Rows are points. The points of each table are mixes of a few directions, plus a little noise. How many directions does each table use, and how many do they share? Where both have some left over, give the other angles between the two spaces (their principal angles), to ten degrees, smallest first.

First (4 x 3):
[[  8  81 -19]
 [  2  27  -6]
 [ -2 -35   8]
 [ -6 -71  17]]
Second (6 x 3):
[[ 37 -25 -48]
 [ 41 -29 -54]
 [  2   0  -3]
 [-55  42  77]
 [-13  11  16]
 [ -8   5  11]]
Directions: first 1, second 1, shared 0; angles 80

First (7 x 6):
[[ 49 -46  90 -26  89 -54]
 [ 10  19 -14  -1 -12  20]
 [  0  23 -43   9 -20  29]
 [ 36  23  23 -17  13  13]
 [-36  -6   7   6 -78   8]
 [-72   7 -13   6 -11 -23]
 [ 13 -20 -52  22  17   3]]
Second (7 x 6):
[[ -4 -13   0 -18 -21 -18]
 [ 14  43 -16  48  90  48]
 [  2  -6 -16 -24   4 -24]
 [ -8  12  51  63 -25  65]
 [ -5 -25  -9 -45 -38 -45]
 [ -9 -35   0 -50 -61 -50]
 [  9  24 -10  24  51  24]]
Directions: first 4, second 2, shared 1; angles 70

First (7 x 8):
[[-84 -47 -11  -7  11  35  24 -26]
 [-37 -42  -2 -11 -14  39  18 -16]
 [-55  24 -17  17  59 -39  -5  -3]
 [-22  16  -7   9  29 -22  -4   0]
 [-22 -20  -2  -4  -4  18   9  -8]
 [108  53  16   5 -22 -36 -27  31]
 [113  17  23 -10 -60   6 -14  23]]
Second (9 x 8):
[[-62   0 -15 -15  28  10 -25 -51]
 [ 75  17 -35 -32 -57  22 -31   8]
 [-35  48  12  68   9 -81  53  -2]
 [ 41 -15   5 -28 -43  -1 -35 -28]
 [  9  10 -32  -4  -6   1  -2  17]
 [-34  24  14  19  33  14  21  -5]
 [ 43 -86  52 -22   9  38   8  66]
 [ 17  -6 -15  21 -21 -61  17  30]
 [-54  11  15  -9  46  55  -7 -33]]
Directions: first 2, second 5, shared 1; angles 50

First (8 x 11):
[[ 12 -19 -43 -42  -7  25  32  37 -27  -6 -14]
 [ 23 -34 -84 -80 -14  46  61  76 -52  -9 -28]
 [-19  26  67  66  10 -38 -50 -59  43   6  23]
 [ 11 -14 -36 -36  -5  21  26  33 -22  -3 -14]
 [  3  -4 -10 -11   0   6   9  10  -7   0  -3]
 [-14  18  51  50   8 -29 -38 -46  32   6  16]
 [-23  32  78  76  13 -43 -56 -70  50   9  23]
 [  5  -9 -22 -23  -3  12  20  20 -14  -2  -9]]
Second (11 x 11):
[[  -9   20  -27   67   39   -5  -44   44   35   23   -8]
 [  30  -40   -5  -16  -18   42   31  -59   -5  -13   30]
 [ -62   -9   -5  -34   65  -24  -13  -14   33   -8  -16]
 [   8    8   25  -25  -13  -25  -11   25  -25   -8  -28]
 [ -51   32    7  -29    0  -42   22   16   -3   -1    8]
 [ -34  -16    4  -44   22   -3   13  -30    6  -12   -3]
 [  68  -13    3   42  -23   29  -26   16  -18    6  -17]
 [  56  -68   -5  -32  -40   76   52 -100  -13  -21   47]
 [ -51   43   -4   21   36  -48  -31   57   19   14  -24]
 [ -11   78   -7   73  -23  -40  -18   96   -6   29    0]
 [  54  -39   11  -23  -44   37   27  -49  -29  -17   16]]
Directions: first 1, second 4, shared 0; angles 70

First (8 x 14):
[[ -9  -7   4  -4   9   2  -8  -1   7  -8   6  15   2  -6]
 [ 39  28 -15  18 -39  -7  32   6 -32  34 -23 -64  -9  28]
 [ -2   0   0   0   1   0  -1  -1   0   0   0   1   0   0]
 [-37 -25  14 -15  35   5 -28  -4  29 -30  20  55   8 -26]
 [-52 -36  19 -22  51   8 -42  -7  42 -44  32  81  12 -37]
 [ 15  10  -4   6 -15  -3  13   2 -11  11  -9 -23  -3  10]
 [ -6  -7   3  -3   8   2  -6  -2   6  -8   5  12   2  -5]
 [ 51  36 -19  22 -50  -8  41   7 -41  43 -30 -81 -11  37]]
Second (11 x 14):
[[  -7   -1  -30   21   -2    6    4    4  -24   22  -45  -43  -23    0]
 [  35   23   -8    4  -21    3    1    8    2   16   12  -16    9   24]
 [   0  -14  -49   10   -9   19  -45   21   21   20    4   29    7    6]
 [  -6   -8    9   -1  -10  -14   28   -3  -23    3  -16  -16   -8   -9]
 [ -13  -31    2  -11  -23  -18   17    5  -11   -1   11   36    9  -17]
 [   1   -7    0   -3  -13   -8   10    0   -4    4    4    5    5   -1]
 [  33   32  -14    9    2   17  -21    6   17   12    7  -20    4   29]
 [  -1   -5    7  -11    9    6  -25    3   29  -16   36   44   17   -1]
 [-121  -52   49  -16  104   -2   -4  -38   -3  -70  -49   24  -38  -80]
 [  54   28    9   -6  -40   -8   19    5    0   14   34   -9   20   33]
 [  26   32   23   -1    3   -2   16  -10   -5   -4    3  -36    1   19]]
Directions: first 1, second 4, shared 1

First (11 x 18):
[[ -22   -2   -9   -1  -18    3   -4    4  -18    8    9    0   -9   -1
    -8    9   -5   23]
 [ -22   -3  -10   -1  -18    4   -5    4  -17    8    9    0   -8    0
   -12   11   -5   22]
 [ -85  -10  -36   -1  -67   17  -18   19  -70   36   39   -1  -34   -3
   -36   43  -21   89]
 [  41    7   17    0   33   -9    8   -9   34  -18  -20    0   15    0
    17  -21    9  -43]
 [ -32   -3  -13    0  -27    7   -6    7  -26   14   15    0  -13   -1
   -13   14   -9   34]
 [ 117   14   48    1   93  -24   21  -26   94  -50  -52    1   46    3
    48  -56   29 -121]
 [ -45   -6  -20    1  -36   10   -9   11  -37   20   21    0  -18   -2
   -18   21  -13   48]
 [  17    2    7    0   14   -3    2   -4   14   -8   -8    1    8    1
     8   -8    6  -18]
 [  73    9   31    1   57  -15   13  -15   59  -29  -32    0   30    3
    30  -35   19  -76]
 [ -97  -10  -43   -2  -77   19  -19   21  -80   42   45   -1  -38   -2
   -40   47  -24  102]
 [  57    8   24    0   44  -12   13  -13   47  -24  -25    0   21    1
    24  -28   14  -60]]
Second (11 x 18):
[[  55   -4  -11    1   19  -17   38  -50   42  -18   -4    3   69   -3
    10  -32  -29  -55]
 [  63    2   12   15   32  -24    0   45  -16  -11  -32  -20    4  -31
    31  -36  -37   -2]
 [  36   -1    2    3   19  -11   14  -11   19  -12  -10   -2   27   -6
    11  -21  -13  -29]
 [   4   -8  -25   10  -22  -10    5   21  -44   13    6  -13   11  -25
    -2   -7  -56   41]
 [ -80   -7  -29  -13  -53   24    2  -43   -8   22   44   19    0   25
   -40   42   14   27]
 [ -54    2    2  -14  -17   23   -8  -33   20    6   21   19  -16   31
   -24   34   52   -6]
 [  65   -8  -20   31    2  -37    0   90  -86    7  -26  -40    3  -68
    33  -45 -113   64]
 [ -32   -9  -26   -1  -34    6    6  -15  -21   15   23    2    9    0
   -19   14  -21   28]
 [  42   12   39    0   48   -6   -9   14   34  -21  -32   -1  -13    4
    25  -17   36  -43]
 [ -88   11   30  -14  -16   34  -53   35  -16   17    8   11  -96   32
   -20   55   90   39]
 [ -12   10   28  -17   23   18    1  -54   72  -16    2   24    3   42
    -7   15   78  -66]]
Directions: first 1, second 3, shared 1
